Each row of a before or after table is a point. The points were changed in one or more steps. Then noise was added and the rows were shuffled. The steps act on columns, c1 being the first. What was done? A step turns or swaps two columns, mirrors them in a line or flattens them onto one, adds a multiple of one to another, or multiplies or shifts one. Angles are multiples of 10 degrees, from the lower column toward the higher: turns from -170 to 170, lines from 10 to 170 but not 90. Use the fewest steps. Two steps may share a column if one is a turn and the other turns, adds or multiplies; they go together, in the order done. Otherwise the lowest column goes first.

Before (8 x 3):
[[-0.58 -0.15  0.32]
 [ 0.03  0.30 -0.23]
 [ 0.32 -0.56 -0.30]
 [ 0.08 -0.13 -0.33]
 [ 0.42  0.31  0.01]
 [ 0.06  0.46 -0.04]
 [ 0.11  0.28 -0.22]
 [-0.30 -0.26 -0.43]]
After (8 x 3):
[[ 0.40  0.06 -0.55]
 [-0.17 -0.22 -0.31]
 [-0.23 -0.20 -0.30]
 [ 0.01  0.16 -0.44]
 [ 0.59 -0.17  0.41]
 [-0.26 -0.37 -0.05]
 [ 0.01  0.64 -0.38]
 [-0.52 -0.03  0.01]]
Steps: turn c1 and c2 by 150 degrees; multiply c3 by 1.3

Before (13 x 4):
[[ 0.33  0.35  0.02  0.11]
 [-0.52  0.50  0.01  0.42]
 [-0.56 -0.20  0.12  0.35]
 [ 0.38 -0.07 -0.36 -0.05]
 [-0.38  0.37  0.12  0.01]
 [-0.58 -0.24  0.15 -0.09]
 [-0.54 -0.12  0.10  0.39]
 [ 0.25 -0.22 -0.09  0.07]
 [ 0.07  0.57 -0.33  0.25]
 [ 0.47  0.36 -0.43  0.13]
 [-0.57  0.25 -0.22  0.33]
 [-0.09  0.35 -0.57  0.03]
 [ 0.11  0.18 -0.35 -0.85]]
After (13 x 4):
[[-0.25 -0.03 -0.47  0.43]
 [ 0.47 -0.02  0.22 -0.06]
 [ 0.35 -0.10 -0.03  0.17]
 [-0.20 -0.10 -0.44  0.30]
 [ 0.55  0.00  0.30  0.04]
 [ 0.49 -0.04 -0.29 -0.03]
 [-0.35  0.01 -0.50 -0.08]
 [-0.31 -0.09 -0.52  0.38]
 [ 0.40  0.10  0.03 -0.84]
 [ 0.11  0.02  0.32  0.02]
 [ 0.20  0.00  0.16  0.12]
 [-0.02 -0.06 -0.61  0.27]
 [-0.30  0.01 -0.31 -0.06]]
Steps: turn c1 and c3 by 70 degrees; flatten c2 and c4 onto the line at 100 degrees

Before (12 x 6):
[[-0.19 -0.08 -0.04  0.11 -0.34 -0.23]
 [ 0.01  0.11 -0.40  0.25 -0.35 -0.11]
 [ 0.25 -0.07  0.53 -0.01 -0.05 -0.14]
 [ 0.02  0.15 -0.27  0.21  0.42 -0.38]
 [ 0.11  0.38  0.01 -0.17 -0.43 -0.21]
 [-0.11  0.24 -0.46  0.07  0.10  0.38]
 [-0.31  0.29  0.01 -0.32  0.92  0.80]
 [-0.46 -0.29 -0.15 -0.24  0.20 -0.59]
 [ 0.26 -0.04 -0.35 -0.26 -0.05 -0.27]
 [ 0.64  0.32  0.06  0.29 -0.10 -0.26]
 [ 0.09  0.31 -0.65 -0.45  0.29  0.07]
 [ 0.33  0.04 -0.04 -0.25 -0.24  0.45]]
After (12 x 6):
[[-0.14 -0.05  0.47  0.08 -0.37  0.10]
 [ 0.64  0.32  0.01  0.04 -0.74 -0.86]
 [-0.14  0.26 -0.67  0.37  0.11 -0.25]
 [ 0.09  0.13 -0.30 -0.10 -0.23  0.37]
 [ 0.48 -0.26 -0.17  0.47  0.06  0.44]
 [-0.23  0.13 -0.45 -0.19  0.54  0.18]
 [ 0.07 -0.06 -0.02  0.03  0.43  0.22]
 [-0.39  0.04 -0.07  0.02  0.13 -0.49]
 [-0.59  0.30  0.06 -0.17 -0.23  0.38]
 [ 0.00  0.21 -0.46 -0.20  0.23 -0.33]
 [-0.27  0.38  0.01  0.22  0.30  0.12]
 [-0.37 -0.05 -0.33  0.39  0.16  0.16]]
Steps: add 0.7 times c3 to c5; turn c1 and c5 by -160 degrees; turn c4 and c6 by 160 degrees
